Each row is a point. The points of each table are mixes of a few directions, plus a little noise. How many directions does each table use, and how many do they share? Where both have some left over, give the other angles between the two spaces (their principal angles), to ten degrees, smallest first.
In the rows, 100 means zero.

First:
51 102 43

81 101 79

146 98 152

123 99 127
Second (7 x 3):
115 84 123

50 155 23

83 119 74

141 55 163

110 90 115

100 100 99

102 97 104
Directions: first 1, second 1, shared 0; angles 30

First:
144 118 116 100 137 90 97 84

36 72 103 99 43 122 79 110

134 96 103 96 121 110 109 90

95 89 117 102 126 108 106 111

114 130 83 100 72 74 83 80

122 107 107 100 126 95 105 97

114 90 83 98 115 106 129 109

5 85 102 111 79 94 101 148

138 112 88 93 81 99 90 70
Second, 9 rows:
119 55 94 125 81 132 121 109

140 104 108 132 85 91 85 86

60 126 108 113 83 67 74 111

64 75 128 136 88 105 88 127

89 117 85 55 75 107 82 70

88 125 106 93 137 75 104 112

119 84 123 120 115 111 98 102

105 106 87 69 156 101 137 111

117 109 61 56 79 111 111 72
Directions: first 4, second 5, shared 4

First (11 x 12):
113 101 84 94 83 108 98 73 112 100 70 114

73 90 64 112 108 107 115 86 113 73 101 104

85 104 120 95 118 95 72 123 93 102 112 123

91 75 67 100 113 60 64 138 71 123 161 91

122 126 114 111 111 103 111 97 88 92 116 95

89 80 73 103 92 94 112 98 105 101 104 82

73 87 96 108 100 112 134 98 116 83 92 79

78 86 89 99 99 105 105 97 113 91 88 102

171 127 195 73 65 103 96 109 87 154 64 80

93 103 108 93 106 102 79 103 102 100 94 125

111 119 90 111 105 110 116 79 102 81 98 104
Second, 9 rows:
137 120 140 82 92 95 64 107 87 128 90 120

91 111 116 95 121 97 95 127 79 111 115 125

85 92 94 109 107 99 97 100 109 84 110 89

93 62 86 66 57 104 113 97 111 144 40 109

117 117 103 95 101 102 114 103 81 115 97 117

72 102 107 98 127 98 104 133 81 104 121 123

107 90 78 131 87 103 91 54 145 47 107 40

107 104 107 100 99 98 92 98 101 100 100 99

91 102 68 125 110 106 132 82 106 66 119 79
Directions: first 5, second 4, shared 3; angles 90

First (11 x 20):
145 76 77 71 43 177 88 106 56 126 133 123 21 161 90 119 93 114 25 5

82 110 109 112 123 69 105 98 118 90 87 91 132 75 104 92 103 94 130 138

80 111 110 113 125 66 105 98 119 89 85 90 135 73 105 92 103 94 133 142

83 109 108 111 121 71 104 98 116 90 88 92 130 77 104 93 103 95 128 136

129 85 86 81 64 149 92 104 72 116 121 114 49 139 93 112 96 109 52 39

96 102 102 103 106 92 101 99 104 97 97 98 108 94 101 98 101 99 107 109

88 106 106 108 115 79 103 98 112 93 91 94 121 84 103 95 102 96 120 126

92 104 104 105 111 86 102 99 108 95 94 96 115 89 102 97 101 97 114 118

124 87 88 84 69 142 94 103 76 114 118 112 57 133 95 110 96 108 60 49

90 105 105 106 112 83 103 99 110 94 93 95 117 87 102 96 101 97 116 121

92 104 104 105 110 86 102 99 108 95 94 96 114 89 102 97 101 97 114 117
Second (10 x 20):
105 104 70 61 80 96 127 65 82 86 140 76 111 117 90 100 92 82 114 70

112 95 78 68 45 141 86 81 64 133 102 103 83 147 102 125 79 97 49 59

112 98 71 58 48 132 99 70 63 120 118 92 91 146 98 120 79 91 64 54

92 101 119 128 134 79 100 119 124 87 88 104 105 70 101 88 114 107 123
 130

108 101 70 58 59 119 110 68 70 107 126 86 99 135 94 113 84 87 83 59

93 102 116 124 134 77 104 115 124 83 94 102 108 70 100 86 114 104 128
 127

91 101 128 139 140 80 92 130 130 90 75 112 102 65 105 87 115 111 119 139

90 102 126 137 142 76 97 127 130 87 81 108 105 63 103 84 118 109 125 138

101 99 102 103 96 107 94 105 98 107 93 105 96 103 102 104 99 103 91 100

95 99 118 125 119 93 90 120 116 101 81 110 99 83 105 95 108 109 103 122
Directions: first 1, second 2, shared 0; angles 30

First (8 x 32):
84 119 96 108 79 120 51 108 96 131 91 38 89 86 94 58 57 100 111 132 56
 94 118 75 132 85 139 95 116 137 119 91

48 73 79 127 69 97 108 118 124 101 18 78 61 117 79 109 130 82 137 107 83
 77 78 145 78 120 31 69 112 121 67 134

93 142 118 72 96 149 56 62 75 140 153 43 113 22 109 57 31 101 57 88 91
 128 114 50 118 51 179 146 101 122 150 83

130 45 122 109 118 64 118 121 93 52 121 163 118 105 89 147 164 98 93 90
 92 69 128 117 111 148 71 85 68 47 81 91

69 67 91 110 89 90 130 102 117 85 54 115 80 109 86 129 143 86 116 83 110
 86 76 140 67 121 35 85 97 94 69 129

148 154 93 80 127 102 108 86 97 113 145 120 128 135 129 81 53 125 87 107
 140 138 90 67 104 65 155 118 112 101 123 77

60 44 104 116 83 87 120 106 109 77 55 113 78 80 76 136 160 78 111 79 91
 72 91 147 76 135 27 87 86 84 67 129

170 154 99 78 138 92 106 95 91 103 166 134 138 147 132 83 55 132 86 113
 136 135 102 59 117 72 168 114 108 91 125 64
Second, 10 rows:
151 156 75 98 88 87 134 65 50 41 155 40 107 123 195 140 172 19 70 64 98
 120 45 131 91 120 111 131 52 150 125 60

121 88 99 54 118 101 73 56 156 157 90 179 135 91 94 26 23 133 104 122
 138 147 129 57 76 56 111 81 158 23 98 127

67 52 125 124 110 116 69 159 116 123 96 116 89 78 5 76 52 162 116 131 81
 55 165 86 141 111 112 68 110 67 104 101

74 76 118 153 96 113 94 178 64 67 128 46 71 89 34 131 119 118 102 107 55
 30 136 122 159 147 115 86 56 126 118 67

60 104 101 129 83 96 126 127 71 72 66 56 65 108 105 165 160 83 109 82 78
 71 62 130 98 119 67 121 74 166 76 106

105 119 92 108 91 95 119 97 75 73 107 68 92 110 133 133 141 69 93 83 93
 99 70 119 96 112 94 117 76 136 100 89

92 107 97 106 94 97 112 101 89 89 90 85 91 105 114 122 124 87 101 91 96
 97 81 110 94 104 88 111 91 124 92 102

120 98 99 85 108 101 87 85 115 115 116 123 118 96 98 68 70 108 96 109
 112 115 118 85 100 89 116 90 114 67 112 98

107 98 101 98 103 101 94 101 103 103 110 104 105 98 94 89 89 104 98 104
 101 101 111 96 105 100 109 94 102 88 107 95

102 100 92 45 109 92 92 33 160 161 43 183 126 102 128 51 50 118 112 108
 148 165 85 63 41 41 78 102 168 52 68 154
Directions: first 4, second 3, shared 0; angles 30, 40, 80

First (9 x 32):
56 120 69 101 91 116 70 95 122 79 92 106 157 90 118 126 128 109 146 94
 134 120 53 88 117 129 104 92 125 123 130 93

152 79 120 96 111 95 113 148 66 111 140 85 80 102 93 92 120 54 56 97 57
 75 111 88 108 88 72 119 135 66 114 112

177 25 58 107 82 98 62 161 130 40 94 87 93 107 59 132 133 17 69 89 56 89
 149 66 136 91 87 127 163 17 173 131

84 116 116 95 107 90 124 59 101 122 79 108 70 107 99 77 55 144 99 112
 113 105 119 126 74 84 123 84 36 126 50 98

53 97 119 148 74 111 95 77 101 78 91 87 130 74 100 117 112 114 144 81
 119 97 88 104 93 125 71 123 148 86 109 31

35 149 66 73 105 104 90 42 136 109 58 129 124 107 123 97 72 167 145 117
 159 139 68 117 91 109 153 56 23 176 68 118

115 112 132 89 117 91 130 103 68 136 122 98 71 106 107 74 84 107 73 107
 84 87 105 111 86 86 96 97 76 111 67 103

163 45 102 115 91 94 95 145 94 75 112 82 75 102 69 108 118 40 61 90 53
 76 145 82 113 86 75 131 150 31 135 105

63 155 117 75 123 99 125 72 80 148 110 115 101 105 132 75 79 150 108 114
 126 112 61 119 82 102 120 71 42 165 52 107
Second, 10 rows:
96 103 103 148 88 162 61 124 94 121 96 86 187 111 97 103 115 93 58 137
 112 54 95 106 122 99 81 126 89 101 86 94

100 131 111 169 83 138 75 100 93 118 87 100 184 117 65 48 104 49 89 130
 132 52 44 124 87 107 80 137 101 120 145 68

109 58 129 104 60 101 112 143 113 131 78 73 98 92 109 86 117 133 89 107
 113 78 112 83 103 100 104 69 120 121 84 121

83 56 105 52 83 52 137 115 113 95 116 90 57 83 134 105 95 145 145 52 106
 118 114 72 101 109 99 56 143 90 67 119

116 125 90 144 115 144 49 107 88 98 105 105 166 107 78 106 97 86 54 137
 110 82 87 117 104 79 94 150 62 109 122 77

120 145 56 44 178 51 99 37 87 38 130 146 5 94 89 146 66 91 111 79 60 186
 120 116 80 73 132 126 47 81 129 87

79 53 95 37 94 37 133 111 112 78 133 99 52 75 139 115 84 155 156 38 108
 132 114 70 98 103 98 60 144 82 65 113

117 126 116 163 86 141 75 106 95 124 72 96 157 117 63 61 111 61 66 144
 117 60 67 123 90 98 96 131 84 128 142 81

111 72 125 95 71 97 122 124 113 127 69 80 71 97 104 91 119 118 90 109 96
 90 119 89 101 104 112 66 111 118 88 125

72 132 70 43 141 75 138 33 94 69 112 126 22 110 122 138 93 69 144 67 43
 148 129 103 114 128 105 82 99 53 69 114
Directions: first 4, second 5, shared 0; angles 40, 80, 80, 90

First:
82 107 141 100 102 129 106 90 96 85 104 84 108 110 124 121 102 128 101
 118 117 109 108 104 96 114 84 86 98 118 69 88

90 56 67 83 20 52 58 91 96 64 66 140 100 130 40 94 55 129 83 104 145 108
 46 137 84 76 137 94 142 94 115 117

49 158 111 89 191 115 101 114 94 148 115 5 96 70 99 102 93 139 151 81 76
 75 128 98 141 124 173 110 89 77 141 152

72 47 90 86 61 61 109 102 122 94 84 113 132 126 74 140 79 132 57 107 162
 137 53 96 101 68 131 73 108 97 104 72

108 112 106 108 114 110 111 102 101 107 110 100 98 92 112 99 116 84 103
 94 85 97 117 88 99 107 87 103 90 100 95 92

130 131 100 123 72 103 95 104 94 87 115 141 71 88 85 82 118 54 111 64 60
 86 136 84 73 125 78 118 106 86 83 93

138 42 71 83 143 108 119 94 107 118 85 97 123 106 155 82 110 85 72 164
 106 107 59 115 128 52 49 96 71 139 119 94

131 145 114 124 99 125 102 103 91 95 123 121 71 81 110 81 129 50 120 71
 49 81 152 79 80 134 63 120 93 93 75 93
Second, 11 rows:
84 38 136 97 36 83 113 97 104 91 84 117 112 111 103 147 89 141 44 134
 168 160 55 97 101 64 83 58 119 116 62 73

112 119 73 96 142 106 95 100 100 108 103 89 100 97 106 72 104 80 124 95
 69 70 111 107 107 107 105 121 86 99 128 115

82 66 128 91 91 105 114 93 105 96 91 89 122 114 122 132 94 136 72 136
 144 132 73 104 109 81 86 72 99 121 79 81

125 114 14 87 145 73 78 107 106 115 95 104 99 100 70 44 92 57 132 74 53
 48 99 115 106 97 141 142 89 79 173 133

70 96 166 105 81 125 117 92 100 87 105 84 111 108 126 147 103 142 82 121
 139 134 103 91 97 108 79 67 103 117 49 72

159 122 115 138 42 101 93 114 73 106 115 154 32 51 86 70 126 39 101 68
 44 101 138 77 79 113 50 118 125 83 68 118

29 95 153 93 73 103 110 91 116 74 99 77 137 134 92 171 82 170 83 100 171
 134 91 94 90 113 136 60 108 102 64 61

113 106 110 112 78 100 99 104 92 100 105 116 81 87 96 97 107 86 98 90 89
 104 111 92 93 105 85 102 109 95 86 102

105 99 35 87 118 68 83 105 110 106 91 106 107 109 65 72 85 82 115 78 85
 71 87 111 102 92 145 123 98 81 154 117

83 86 70 76 148 98 101 93 114 104 90 71 134 122 110 97 87 118 105 120
 115 87 76 118 117 87 125 101 81 110 135 101

140 158 99 118 148 137 97 103 82 112 122 93 65 68 126 52 129 48 144 83
 22 57 155 94 100 133 64 135 84 98 102 126
Directions: first 5, second 4, shared 3; angles 40

First:
108 77 67 102 82 96 113 87 114 134 93 85 72 118 121 84 120 114 97 61 132
 140 68 95 121 98 95 82 72 93 97 64

84 127 135 135 121 93 68 131 73 35 101 87 124 63 100 99 84 56 111 107 50
 40 115 103 84 123 131 119 130 97 98 149

112 80 75 67 84 107 127 75 124 152 100 116 83 130 95 103 109 138 90 103
 138 145 93 97 111 79 73 89 78 104 103 63

89 124 133 112 119 101 80 117 81 57 106 106 126 75 87 109 82 76 105 124
 63 53 126 105 82 109 113 118 128 103 101 140

103 105 110 75 106 109 110 92 104 107 106 125 112 104 78 116 88 115 96
 136 99 98 122 102 89 87 85 108 109 108 104 105

83 128 134 148 119 90 63 135 69 29 97 75 122 58 110 92 90 48 113 93 47
 38 108 103 88 130 138 116 127 94 94 148

111 79 73 76 83 103 124 79 119 147 99 108 80 127 103 99 113 132 92 92
 136 145 86 96 114 84 78 85 76 101 102 63

109 81 73 86 85 100 118 84 116 139 97 100 81 124 106 96 113 123 95 84
 130 138 82 98 113 89 86 85 79 100 100 68
Second, 10 rows:
92 195 137 105 99 118 60 61 94 108 86 108 127 61 50 101 69 101 117 135
 46 28 170 129 60 110 80 85 128 17 93 94

153 86 122 108 104 105 111 97 105 94 90 117 85 106 92 103 100 89 126 101
 121 85 67 73 109 102 106 113 72 133 99 99

101 110 129 124 109 89 96 119 95 62 107 95 108 89 103 98 86 73 101 112
 96 82 101 93 92 117 107 98 107 117 89 111

140 103 130 98 110 111 102 97 97 88 95 128 103 99 79 114 91 92 122 121
 100 67 93 84 98 95 104 122 92 125 103 115

94 72 94 77 120 108 101 118 81 82 107 119 116 100 98 119 109 102 102 113
 81 91 103 98 104 79 121 143 114 128 122 150

77 77 74 120 95 85 99 120 95 89 103 67 90 102 136 85 117 89 89 61 104
 126 77 101 114 109 116 91 97 103 97 100

67 120 95 141 91 81 77 115 93 78 97 56 100 81 127 74 99 75 93 68 82 96
 100 112 98 130 113 74 111 68 85 94

49 68 29 47 87 103 118 87 107 157 111 97 97 130 116 104 127 155 65 86
 112 173 114 125 112 65 84 95 109 79 120 86

133 118 144 125 93 87 118 100 127 93 107 104 89 106 92 92 72 85 97 124
 140 104 93 81 90 125 71 63 79 125 69 58

96 55 43 58 93 110 119 86 104 147 98 110 85 128 110 107 131 140 92 76
 120 149 83 104 123 65 98 116 87 104 122 95
Directions: first 2, second 5, shared 2
